Every row gives one point. To make a cloud, some directions were put in groups of two or more. Within a group, all points are equally far from the middle, so they leave a hole (a ring in 2 directions, a hollow ball in 3). The other directions are filled evenly. Then the cloud was stretched, turned, moved and blurred a little. How many holes are there, and how many directions does each take, smallest first?

Cloud:
[[ 21 -69 -42]
 [-23 -89  -1]
 [  2  39  30]
 [ -6 -65  55]
 [ -4 -91  10]
 [ 13  -7 -62]
 [ 32 -71  37]
 [  0  -2 -61]
 [-48   3  47]
 [ 57 -56  -5]
 [ 16  42 -11]
 [-42 -23  59]
 [ 48 -43 -40]
 [ 21  10 -52]
 [ 43  24 -21]
 [ 32 -20  59]
 [-68 -11  -3]
 [-40 -18 -50]
 [-45 -44  52]
 [-36  31 -21]]
Holes: 1 (3)

Cloud (29 x 4):
[[-16 -70 -12 -71]
 [ 34   2 -31  60]
 [-32  10 -75 -19]
 [ -7 -76 -11 -57]
 [  0  12 -76 -53]
 [ 27 -52 -25 -78]
 [ 18  72 -10   5]
 [ 12 -69   5   9]
 [-51  33  -1  14]
 [-18  24  21  44]
 [ 14 -56   9  28]
 [-22  -2  55   0]
 [ -3  45  -8 -79]
 [ 57  52   5 -12]
 [ -5  43 -14 -82]
 [ 66  30  16 -24]
 [-30 -74 -16 -45]
 [ 67  43  -2  -4]
 [-31  -6  19 -95]
 [-54 -37 -47 -10]
 [ -9  37 -37 -80]
 [ -9  12  49 -65]
 [-10   0  61 -34]
 [ 11 -12 -51 -89]
 [ 35  15 -22  61]
 [  3   4  20  56]
 [ -9   5 -83 -25]
 [  1   4  60 -42]
 [ 73  -1  14 -28]]
Holes: 2 (2, 2)

Cloud, 56 rows:
[[-84  22  18 -31 -57 -23]
 [  9 -53 -72 -64 -51 -22]
 [ 35 -23 -68 -19 -64  -1]
 [-59  -9  -3  96 -20 -17]
 [-10 -15 -10  46  70  -1]
 [-72  13 -48 -44 -13  17]
 [-35 -41  25  71   0  25]
 [-19  55 -55  29 -49  10]
 [-88  -3 -26 -19 -51  17]
 [  4  21  12 -85 -11  46]
 [ -7 -34  16 -25 -73 -14]
 [-32  -9 -49 -62 -50  37]
 [-56  14 -26 -11 -76   4]
 [ 49  32 -10  34 -31  60]
 [-35  37 -72  62  -5  -8]
 [-54 -18  69   4  -1  -7]
 [-44  -2 -23 -58 -72 -58]
 [ 38  -6 -86 -21 -44  12]
 [ -7  29 -11  74  32 -33]
 [-27  11 -94  27 -31 -21]
 [-22  66 -41  48 -69  22]
 [ 32 -17  -5   7  26  14]
 [-23 -64 -14  14  32 -57]
 [-33  18 -25 -16  22 -59]
 [  5 -37  41 -50 -21   2]
 [-57 -30   9 -19 -65 -19]
 [-34 -47 -80 -10 -18  47]
 [ 22  26   6  53  31  11]
 [-67 -12 -53 -40  -2 -59]
 [-15 -11  62  -6 -38 -37]
 [  6 -10  23  59 -74  -2]
 [-84 -31  -3  54 -19  -7]
 [ -1  29 -72 -64 -18 -52]
 [-20 -93 -41 -24  19  15]
 [-45 -22  50 -40 -23 -60]
 [-54  16  19  14 -30 -52]
 [ -6  33  59  31   7  -1]
 [-33 -25 -83  12 -30  48]
 [-32  -7 -27 -49  41  68]
 [ 17 -13 -36 -84  -9  33]
 [-58  29 -41 -39 -21  15]
 [ 43 -11 -68 -16 -41  23]
 [-68  -7 -44 -10 -26 -40]
 [-27 -10 -85   9  -3  64]
 [-38   2 -47 -51  58  -5]
 [-85  27 -28  24   8  18]
 [ 10  18 -60  17 -49  56]
 [-79  -2 -12  37 -48  -4]
 [-74 -19 -78  71 -14   4]
 [ 43  17 -49  45  51 -31]
 [-21  -7 -90  -8  23  51]
 [-33  29  28 -56  -8 -69]
 [ 22  -4 -51  42 -67  43]
 [ 28  -9  16 -27  20 -65]
 [-64  -4 -19  88 -48   3]
 [-35   0 -32 -82 -66  30]]
Holes: 1 (3)
